Every row gives one point. To make a cloud, some directions were put in groups of two or more. Within a group, all points are equally far from the middle, so they leave a hole (a ring in 2 directions, a hollow ball in 3). The other directions are filled evenly. Then the cloud was stretched, turned, moved and blurred a little. Count the holes, and give their numbers of directions, smallest first.

Cloud, 14 rows:
-158, 107
-101, 150
-191, 54
149, -103
7, -199
12, 169
166, 29
22, 168
-181, -104
158, -85
-160, -134
-188, 58
-203, -28
-203, -32
Holes: 1 (2)

Cloud (14 x 2):
224, 126
21, -40
-87, -58
-129, 97
-126, 131
-192, -92
243, 151
101, -198
177, -118
-30, -101
-1, -147
124, 162
-80, 203
117, -116
Holes: 0

Cloud (19 x 3):
-44, 145, 0
20, -60, 156
-8, 92, 123
175, -31, -84
-139, 100, 150
-17, 9, 52
-72, -18, -187
325, 1, 84
-24, 146, -101
-46, -154, -1
256, 104, -3
342, 14, -77
-13, 135, 239
47, -126, -128
-53, -122, -240
217, 109, 83
84, -38, -60
-136, -132, -321
19, 230, -57
Holes: 0

Cloud, 19 rows:
37, 3, -47
-179, 109, 74
31, -178, -17
-180, -214, 121
127, 161, 131
-192, 2, 244
-61, -43, -99
36, -35, 112
0, -267, -139
91, 99, 6
-66, -367, -100
-187, 14, 160
-151, -268, -162
-166, -111, 72
-82, 37, 86
-154, -100, 51
-43, -194, 88
-20, 48, -216
83, -10, -184
Holes: 0

Cloud, 31 rows:
-56, -93, 21, -68
-138, -345, 85, 4
171, -122, -29, 208
-86, -129, 31, -129
-53, -172, 7, 239
-130, 192, -11, 171
18, 130, 103, 90
-137, -335, 208, -34
105, 129, -9, -78
-133, -59, 99, -122
70, 470, -171, 34
-170, 146, -199, 31
87, 229, 35, 4
54, 134, -75, -128
-125, -293, 119, -43
-182, -154, 128, -136
-9, 311, 79, -58
72, -64, -21, 46
-17, -5, 49, -52
106, 178, -104, 123
-216, -87, -17, 86
60, 87, -75, -25
13, -82, 145, 84
-103, -7, -17, 109
10, 149, 135, -12
-122, 23, 30, 204
-126, -85, -189, 51
-67, -47, -54, -40
-76, -207, -31, 17
88, 122, -268, 2
-23, 400, -135, 128
Holes: 0

Cloud, 28 rows:
-24, 199, -247, 202
-86, 275, -160, 151
24, 127, -34, 261
-200, 26, -208, 164
24, 128, -77, 268
-112, -65, -2, -6
48, 137, 122, -47
36, -80, -62, 173
212, -30, 73, -43
3, 263, -113, 207
8, -130, 63, 94
224, -118, -147, -30
-31, -57, 16, 167
97, -61, -215, 20
36, -61, -136, -84
36, 403, -39, 132
83, 77, -130, 83
98, 199, 5, 37
-92, 101, -180, 92
-130, 195, 59, -39
-32, 263, -51, 205
-197, 58, -165, 139
-169, 216, -13, 13
-97, -163, 46, -35
-29, -34, -137, -216
-30, 105, -231, 31
104, -231, 66, 14
-79, 144, 19, 152
Holes: 0

Cloud, 53 rows:
-44, -224, -19, -158, 4, -79
-131, -86, -128, 122, 154, 15
-143, 76, -11, 67, -180, 162
-47, 276, 49, 76, 46, 34
-66, 172, -130, 156, 47, 113
-216, -166, 60, 204, -86, -28
208, 100, -45, 10, 148, 154
-102, -5, 166, 154, -102, -57
-144, -225, 3, 36, -130, -306
222, -41, -64, 103, 48, -137
-249, 179, 192, 71, 50, -80
55, 9, -201, -246, 9, -56
31, -18, 131, 49, 110, -180
-55, -134, -3, -18, 202, -17
150, -201, -256, -76, 102, 52
197, -124, -94, -91, -38, 66
-80, -206, 136, -32, 238, -72
57, -86, -194, 96, -63, -205
-227, -71, 216, 143, -101, -48
-1, 131, -52, 83, -183, -71
276, 175, -40, 6, 45, -100
14, 29, -165, -82, 83, -192
306, -42, -17, -160, 68, -2
145, 38, -248, 43, -253, -9
-45, -75, 227, -182, 130, -56
-94, -285, 215, -39, -65, -127
245, 139, 23, -30, 137, 157
83, -160, -74, -37, 153, 95
100, 135, -171, -148, 37, -252
24, 18, -218, 14, -84, 308
210, 59, -311, -183, -171, 30
140, -208, -227, 144, -182, -3
-86, -31, -42, 187, 48, -20
75, 205, -29, -110, 86, -106
254, 71, -63, -190, -90, 25
242, -66, -115, -6, -192, 17
192, 39, -101, -232, 56, -77
-2, 205, 29, 205, -4, 108
100, 107, -158, 133, -42, -44
-14, -187, -152, -167, 145, -280
-66, -136, 66, 202, 5, -99
-200, -110, 103, -91, 37, 89
-95, -33, 145, 47, 28, -265
-290, -143, 84, 98, -124, -120
132, 116, -273, -77, 48, -122
-136, 91, -3, 202, -165, 166
-10, -117, 47, -150, -169, -213
-129, 123, 148, 136, -156, 57
-43, 108, -26, 10, 25, -173
133, 182, -98, -66, -143, 228
125, 257, -83, 121, 2, 71
-75, 35, -55, 104, -184, 154
162, 82, -112, -59, 113, -43
Holes: 1 (2)

Cloud:
112, -106, 95, -21, 135, 60
149, -122, -128, 108, -244, -36
96, 82, 60, -134, 220, -54
125, -98, 13, 102, 163, 108
33, 134, -157, 102, 2, -123
154, -155, -108, 101, 99, 160
191, 143, -191, 0, 105, 31
-104, 179, 96, -108, -109, -21
-84, -125, -144, 258, 80, -9
-16, -199, -53, -65, 232, -182
238, -150, -36, 94, 164, -156
59, 125, 48, -28, 206, -18
-101, -143, -162, -269, 183, -54
-205, -56, 110, 31, 165, -202
-186, -78, 246, 69, -93, 100
-92, -81, -63, 251, 177, -21
54, -92, -110, -222, -55, 3
8, 111, 164, 97, -49, -99
144, -84, -228, -108, -28, -83
85, 1, 103, -190, 196, -133
7, 98, -76, 10, -106, 184
-8, -23, 187, -154, 174, 55
-97, -77, -106, 189, 14, 101
129, -34, 40, 43, 213, 25
-10, -27, -94, 69, -21, 247
34, -87, 28, -23, -33, 281
-91, 173, 164, -94, -117, -58
94, 46, 111, -242, -134, -174
-167, 67, 61, -86, -181, 165
304, -148, -175, 93, -119, 180
205, -211, -76, 114, 147, -110
254, -67, -359, -7, 72, -26
200, -161, 61, 73, 58, -159
-19, -120, -39, -253, 2, 88
80, -67, -98, 273, -245, 136
71, -168, 21, 154, 81, -235
-104, 51, -6, -22, -192, 62
38, -35, -74, 135, -258, 36
-85, -59, -53, 28, 125, 198
-26, 77, -101, -85, 43, -300
87, 57, -60, -240, 264, -239
184, -95, -189, -88, -53, 46
3, -96, -73, -123, 75, 187
154, -86, 95, 207, -5, 232
308, 26, -191, 30, -92, 161
-265, -95, -25, 45, 117, -30
112, 17, -220, -237, 91, -102
71, -237, -34, 183, -48, -97
64, 65, -3, -310, 124, -224
Holes: 2 (2, 2)
